Each row is a point. The window is the flat piece filled in between its corners: a triangle in 3 columns, a solid with four corners in 4, and so on. A path goes straight from each point to the next, and from the last back to the first. List the points from which the path goes on through the window.

Window, 3 rows:
[[ 2.5  5.1 -2.8]
 [-6.7 -1.2  3.1]
 [ 6.1  2.3 -3.4]]
Path:
(1): [ 3.9  4.3 -8.4]
(2): [ 7.0  6.4 -0.9]
(3): [-4.2 -1.5  6.5]
(4): [-6.5 -0.1 -0.2]
(5): [-4.1 -0.6 -1.4]
(6): [0.2 1.2 5.9]
(7): [-2.1  6.1  6.1]
(8): [-3.3 -0.9 -2.9]
Through the window after points: 3, 5

Window:
[[  0.9   6.7  -0.5   3.2]
 [ -3.2   0.0   0.6  -2.4]
 [  1.4  -0.6   2.1   1.0]
 [  3.0  -9.5 -10.1  -5.5]]
Path:
(1): [ 1.4 -7.4 -8.2 -1.4]
(2): [-1.4  3.8 -2.1  4.6]
(3): [2.0 6.5 0.2 1.3]
(4): [ 6.1 -2.0 -3.0 -7.6]
(5): [-4.0 -5.4 -3.1  3.4]
(6): [-0.8  3.1 -1.9  3.6]
(7): [ 0.4  3.8  0.3 -1.2]
(8): [ 3.1 -2.2 -3.2 -7.2]
(9): [ 1.2 -6.0 -7.7 -0.7]
(10): [ 0.8 -0.1 -3.2  2.4]
(11): [ 4.6  0.6 -0.8 -2.8]
(12): [ 4.1 -7.6 -7.3 -8.9]
Through the window after points: 2, 4, 6, 8, 12

Window:
[[ 6.3  0.9  8.8  2.8  1.5  9.3]
 [ 6.4 -5.3  0.1  0.7 -1.1 -1.1]
 [-4.1  0.1 -0.8 -1.5 -7.8  1.1]
 [ 4.2 -5.5  2.9  0.9  0.1 -9.1]
 [ 0.4  1.2 -0.4 -6.1 -1.6  4.8]
 [-7.2 -5.5  0.2 -3.0 -6.3  0.4]]
Path:
(1): [ 3.1  0.1  5.0 -5.9 -6.1  0.2]
(2): [-0.6 -4.1  7.0 -2.0 -8.4  4.1]
(3): [-1.5 -2.7 -0.2 -0.2  0.3  0.9]
(4): [ 4.0 -1.5  0.5  6.6  5.6  7.8]
(5): [ 4.8  1.5  6.6 -2.2 -3.7  2.6]
(6): [  2.5  -0.9   5.3  -4.6 -10.0   2.6]
(7): [-2.5 -1.0  1.1  0.1 -1.5  2.4]
(8): [ 0.4 -5.6 -2.9  3.0  2.6 -3.4]
(9): [ 6.6 -3.6  5.8 -2.3 -3.7 -5.4]
(10): [ -2.9  -3.5   5.6 -12.3  -6.9   3.5]
(11): [-0.3 -1.9 -0.7  1.1 -3.4  3.1]
(12): [-5.4 -2.5 -1.7  4.0  1.0  2.1]
Through the window after points: 2, 8

Window (8 x 8):
[[ -1.9  -6.9 -10.1  -0.5  -3.2   9.1   6.7   3.8]
 [ -4.1   1.2   6.8   5.4  -0.1  -1.7   1.8   0.0]
 [  7.2  -2.8   6.8  -1.1  -1.7  -0.5   4.3  -8.3]
 [ -5.1  -5.9  -5.1  -3.9   4.7  -0.7   1.3  -4.2]
 [ -1.9  -5.0  10.0   9.0   2.2  -2.7  -3.2  -0.1]
 [  2.2   2.4  -6.2  -3.2   4.4  -0.3  -4.8  -0.9]
 [ -1.1   2.1   1.4   8.7   6.8   6.9   0.9   3.1]
 [  1.0  -0.8  10.6   1.8   4.2   0.3   0.1   2.5]]
Path:
(1): [-3.6  1.5  2.0  3.6  5.2  7.7 -3.2 -1.1]
(2): [1.3 0.0 0.5 7.5 4.7 2.5 3.5 3.9]
(3): [ 0.4 -6.6 -4.8  3.9  2.2 -5.7  7.2  1.7]
(4): [-1.7 -3.8 -2.9 -0.8 -0.6  5.3  1.4 -2.9]
(5): [-3.7  0.6  4.6  1.5 -0.4  6.4 -4.0 -2.2]
(6): [ 0.5 -3.5 -3.2  3.6  3.6 -5.2  3.1  0.9]
(7): [ 1.2 -1.3 -4.0  0.9  6.7 -6.4  1.4  1.1]
(8): [-0.7  0.0  4.3 -0.9  1.8  3.4 -3.3 -5.3]
(9): [-8.4  0.2 10.5  4.1  0.2  1.0 -7.0 -1.1]
(10): [ 4.0 -5.4  2.4  6.0  4.5 -1.0  3.5 -0.1]
(11): [ 1.7  0.6  6.4  4.3  6.5 -6.0  6.6  0.2]
(12): [-0.2 -2.3  7.2  1.5  2.0  3.2 -4.2 -2.9]
Through the window after points: 1, 9

Window, 9 rows:
[[ -3.5   0.1  -0.2   2.4  -1.1   0.7   0.5   0.0 -12.5]
 [  5.8   0.9   2.6  -2.8 -10.8   7.2  -3.1   4.2   1.5]
 [  3.0   4.5   4.8   5.0   3.5   4.8  -0.9  -4.1  -4.6]
 [-14.3  -4.0  -9.3  -6.5  -5.2  -5.3   3.7  -5.1   5.2]
 [  5.5   2.2  -1.6  -1.1  -1.9   0.6   2.2   5.9   1.7]
 [-13.4  -6.4   0.1  -4.6  -3.8  -3.7   7.6   0.7   5.3]
 [  3.8  -7.1  -0.5   2.9  -4.7   1.4  -2.2   3.1   3.8]
 [  5.3  -1.4   0.3  -1.1   0.9  10.6  -4.3   6.7   0.7]
 [  7.2  -0.9   3.8  -2.1   4.4   4.1   1.4  -4.9 -10.2]]
Path:
(1): [ 0.9 -1.7 -3.5  4.6  1.3  3.0  8.4 -2.7 -2.2]
(2): [-1.8  0.4  5.7 -6.1 -5.2 -3.0 -7.4  2.8 -1.7]
(3): [ 0.1 -2.9  0.8 -1.1  1.2 -4.8 -8.8  0.3  0.9]
(4): [ 3.2 -0.4  0.5  3.5 -4.0 10.8  8.4 -0.8 -2.1]
(5): [ 0.3  1.4  0.0  8.7 -5.1  8.5  3.2 -2.1 -2.4]
(6): [ 3.5  0.0  3.0 -1.4 -1.0  2.3 -2.7  0.7 -0.6]
(7): [ 5.3 -2.1  5.7 -6.2 -0.8 -4.3 -6.1  5.3 -5.3]
(8): [ 0.2 -1.3 -2.8  4.3 -8.5  9.1  2.2  0.0  2.6]
(9): [ 1.3 -3.1 -1.9  1.8 -3.4  3.6  4.0  0.7  1.0]
(10): [-3.5 -3.3  1.1 -3.4 -3.4  0.4 -6.0 -0.2  1.1]
(11): [-4.5  0.0  3.5 -7.4 -2.1  1.0 -4.3  3.8 -1.2]
(12): [ 0.4 -4.3 -3.2  2.8 -1.2  5.6  2.5 -3.7 -2.1]
(13): [ 3.0 -0.6 -2.7  0.5 -4.7  4.4  6.2 -0.9 -1.5]
(14): [-3.0  0.2  2.6 -3.1  0.7  0.9 -1.7  0.5 -2.4]
(15): [ 3.7  6.9  3.8 -1.0 -2.2 -0.3 -7.8  2.4 -0.5]
(16): [ 2.6 -3.5 -1.4  0.3  0.8  8.1  2.8  3.0 -0.3]
Through the window after points: 3, 5, 7, 15

Window, 12 rows:
[[ 10.0   8.5   3.8  -2.5   2.0  -3.6   4.1  -4.6  -0.7  -7.7  -5.6  -3.7]
 [  8.5   5.3  -1.7   3.9  -7.7   3.8   0.4  -8.8  -2.5  -7.5  -6.2  -3.5]
 [ -2.5   4.3  -1.4  -4.7  -4.5  -0.7  -0.4   1.0   2.3  -1.2  -4.6  -6.4]
 [  5.7  -8.1   0.9  -4.1   7.5  -2.4  -4.9   0.5   2.0  -3.7   4.7   4.1]
 [  3.5  -2.7   5.0   0.0   1.8  -2.4  -3.8   0.6  -1.2   4.1   3.9  10.0]
 [  2.2  -2.9  -1.8  -7.0   5.9   5.8  -2.8   1.1  -0.7   8.8   7.4   3.4]
 [ -2.9  -3.4  -0.4   1.0   5.7   0.9   0.9   2.0  -1.4   2.3  11.6   4.3]
 [  2.0   3.5   1.1   5.7  -0.8   4.7  -1.0  -1.6   3.8   3.5  -4.3  -9.0]
 [ -0.1   2.9  -4.7  -4.0   6.2  -2.5 -10.3   4.8   1.4   6.5  10.4  -0.8]
 [ -5.8   0.5  -3.4   0.5   4.7   0.6  -4.7  -3.8  -3.9   7.1  -1.4  -4.8]
 [  2.9   3.8   7.2  -0.8  -4.9   1.2  -1.2  -9.2  -0.9  -3.7  -1.2  -8.4]
 [  3.6   0.8   6.4  -0.1   5.6   6.2  -3.1  -6.1   2.5  -8.2   1.5  11.4]]
Path:
(1): [ 1.4 -1.0  1.9 -0.5  2.2  3.6 -8.5  4.5 -7.4  1.3  3.3 -7.2]
(2): [ 1.0  1.4  4.6 -0.7  1.4  3.3 -6.7  1.5 -5.3 -3.1 -1.6 -6.7]
(3): [ 2.7  1.1 -1.5 -3.7  0.3 -2.0  1.0 -5.6  2.9  0.2  4.7  3.7]
(4): [ 5.5  3.2 -1.8 -1.0  0.1 -2.8  3.4 -8.3  7.3 -0.6 -2.3 -0.3]
(5): [ 2.3  1.3  1.7 -1.5  0.6  1.2 -2.6  0.2 -1.9 -2.7 -0.4 -2.7]
(6): [ 2.9  1.6  3.0 -0.4 -0.8  2.2  0.1  0.4 -4.3  1.6 -1.1 -4.4]
(7): [ 3.3  2.6 -0.9 -0.4  0.7  0.2 -1.8 -4.4  2.7  0.1  0.7 -2.6]
(8): [ 3.9  3.5 -1.2 -3.8  0.7 -2.0  2.7 -8.6  9.4  0.2 -5.3  2.2]
Through the window after points: 4

Window, 14 rows:
[[  3.5   3.7   0.8   2.4  -6.5   3.9   3.5  -1.1   1.3  -1.2   2.6  -6.0
   -0.6   3.1]
 [ -6.1   4.0  -7.5   2.9  -2.6   2.9   0.3   5.5   0.8   2.5  -7.2   7.0
   -4.4  -0.6]
 [ -4.2  -4.0  -3.4  -3.3   4.7  -4.7  -0.3   0.2 -10.3   5.9   0.1  -1.9
    8.5  -0.4]
 [  3.0   0.2   9.1  -5.7  -0.4  -2.5   9.0   1.6   8.5   3.1   2.5  11.5
    6.7   1.4]
 [ -3.4   3.8   6.4  -0.8   5.8  -6.3  -5.7  -3.5   6.1  -4.3  -3.5  10.3
   -5.3   5.8]
 [ -3.6   0.7  -5.8  -1.8  -4.4   2.9  -1.2  -2.7  -1.1  -5.2   4.0  -0.2
   10.3   3.5]
 [  9.5  -4.4  -1.6  -4.2   2.3  -0.7  -7.1  -1.8  -1.8   2.2   3.3   2.8
    6.2   3.0]
 [  1.0  -2.1   5.9   4.7   4.5   5.5  -3.3   5.9  -2.8   2.1   1.5  -3.5
    7.8  -2.4]
 [  0.7 -12.3  -3.6   2.5   9.0   1.6   3.6   4.6   1.9   5.3   4.0   0.4
    0.5  -0.3]
 [  1.6   3.1  -2.6  -8.3  -0.2   5.0   1.5  -3.3   3.7   5.0   7.7  -6.4
    6.6   3.4]
 [  4.1  -2.9  -1.4  -7.4   2.9   0.6   2.2   7.8  -2.4  -2.1  -0.5   4.5
    6.6   5.5]
 [ -6.4   4.5   7.0  -0.5  -6.1  16.1   7.5 -11.8   5.6  -4.1  -5.5  -2.6
    2.5  -2.3]
 [ -5.2   0.1  -1.7   4.1   1.2   3.1   0.4   1.5  -5.4   4.3   5.7   5.3
   -1.9   8.7]
 [  9.1   8.0  -8.7  -3.5   7.6  -2.7  -1.3   1.9  -2.6   0.1   4.1   2.5
   -4.8  -8.0]]
Path:
(1): [-1.3  6.4 -4.8  5.2  4.0 -0.9  4.5 -0.4  4.5 -1.6 -4.6  6.6  2.0  6.9]
(2): [-6.0 -4.0 -2.1 -3.8 -6.7  7.8 -5.0  7.2 -5.9  6.6  0.6  1.0 -4.3 -7.0]
(3): [ 0.3 -2.9  0.5 -5.4 -3.4  2.4 -2.6  3.1  0.0 -0.1  6.0  1.5  0.9 -1.3]
(4): [-0.9  6.7 -3.9  4.8  3.7  5.3  4.8 -4.6  1.3 -1.8 -4.4  1.1  5.7  5.0]
(5): [-1.9  2.9 -0.5  2.2  1.6 -0.7  2.6  1.9  0.1  2.4 -2.0  0.3  6.6  5.9]
(6): [-0.4 -3.7  5.0 -5.4 -1.6  4.6  0.9 -1.6  3.2  0.3  4.0  5.5  1.7  1.7]
(7): [-0.2 -2.4  1.3 -3.5  0.7  0.8  0.7  1.6  0.1  2.7  2.4  1.2 -0.8 -0.2]
(8): [ 0.6  2.4 -0.1  3.2  5.8  2.9  0.0 -0.1 -0.8  1.8 -0.4  3.0  4.7  4.6]
(9): [-1.2  0.5 -3.9  0.3  2.2  1.4  0.6 -2.7  1.8  0.1  0.6  1.9  6.1  3.9]
(10): [-1.1 -3.8 -1.1 -2.1 -1.1  2.0 -0.3  5.0 -1.8 -1.2  3.2  1.7  0.5 -0.6]
(11): [-2.9 -4.7 -3.7 -8.4 -5.1  2.2 -0.4 -0.2  1.4  2.1  4.9  0.7 -0.5 -2.1]
(12): [ 2.9  1.2  1.7  2.0  4.5  0.5  1.2 -0.3 -1.1 -0.6  1.8  0.1  5.9  5.1]
Through the window after points: 1, 9

Window:
[[  3.2  -2.8  -2.0   2.5   1.2 -10.4   6.4   5.7  -1.6  -1.2   2.8  -3.2
    3.1   1.7]
 [  5.9  -1.3   0.4  -0.9   5.5  -4.5  -3.4  11.7   3.6   2.2   4.8  -2.8
   -0.9  -3.1]
 [ -0.3   1.8   2.1   3.4   4.2   7.4   2.0  -0.4   1.1 -10.5  -3.4  -6.1
   -5.7   3.7]
 [  5.1   1.8  -8.9   1.1   2.6  -0.9   4.7   3.1   4.3  -4.2   3.9   2.2
   -1.3  -4.2]
 [ -2.5   7.2   8.7  -0.4  -0.1   5.4   1.1  -4.9   1.8  -4.8  -4.5  -5.3
    0.1  -4.1]
 [  3.3  -6.0  -1.7  -3.4   4.7  -2.8  11.2   7.0  -1.4   0.7   5.0  -2.1
   -2.5  -4.2]
 [  0.8   2.8  -0.9  -0.2  -4.0   6.8  -0.4   4.2  -0.7  -2.4 -10.9  -1.0
   -2.9  -3.3]
 [ -2.0   3.7   4.8   7.8   6.3   6.5   2.7   4.4   2.0 -11.4  -6.3  -2.9
    1.3  -6.3]
 [ -1.1  -0.8  -4.1   0.5  -3.4   0.8  -0.1   2.9 -13.4  10.4   8.0  -0.8
    1.2  -2.0]
 [ -5.3  -5.5  -2.1   1.8  -3.7   4.1   2.3   1.1  -1.0   8.6   3.9  -3.1
    4.4   0.5]
 [ -2.8  -4.6  -5.4  -6.2   0.7   0.1   2.7   2.7  -8.2   7.0   5.4   8.2
    5.1   3.9]
 [  5.6  -1.3  -4.6  -1.4   5.1   3.0   1.6   1.3  -3.1   1.8  -1.8  -4.7
    5.2  -1.9]
 [  5.9  -4.6   0.3   2.9  -1.4   1.8   2.9   0.9  -5.7  10.3   3.9   5.3
    1.8   1.1]
 [  2.2  -2.5   2.7   0.3  -2.7   7.5   0.9  -0.5   0.1 -14.6  -2.3  -2.7
    1.4  -3.9]]
Path:
(1): [ 2.4  0.2 -3.3  0.5  2.6 -0.4 -1.2 -3.1  0.0 -1.0 -1.8 -2.6 -2.8 -6.1]
(2): [-0.5 -4.0 -0.1 -0.5  1.7 -0.7  1.0 -4.9 -3.7  2.9  0.8 -0.2 -0.4 -4.3]
(3): [ 3.3  2.8 -1.9  0.8  0.4  8.8  3.5 10.2 -0.9 -4.6  1.0 -0.5  2.4  2.6]
(4): [ 1.7  4.3  1.2 -0.4  2.0  5.5  5.6  6.8 -2.1 -1.2 -1.3 -1.0  0.3  2.2]
(5): [ 0.2 -6.3 -0.5  0.0 -0.4 -2.9  1.0 -3.3  0.9 -2.9 -0.9 -4.4 -2.5 -8.6]
(6): [-2.5 -2.9 -3.4  6.0  1.0  0.5 -3.0 -5.9  0.0  0.3 -5.5 -2.9 -6.2 -4.6]
(7): [ 6.3  2.6  5.4 -2.5  0.4  5.0  5.5  8.9 -1.0 -5.9  3.9 -3.0  5.1 -0.4]
(8): [ 3.6 -0.7 -1.8 -0.1  0.5  5.7  8.1  9.1 -1.3 -3.5  4.1  0.8  6.7  3.2]
Through the window after points: 4, 8
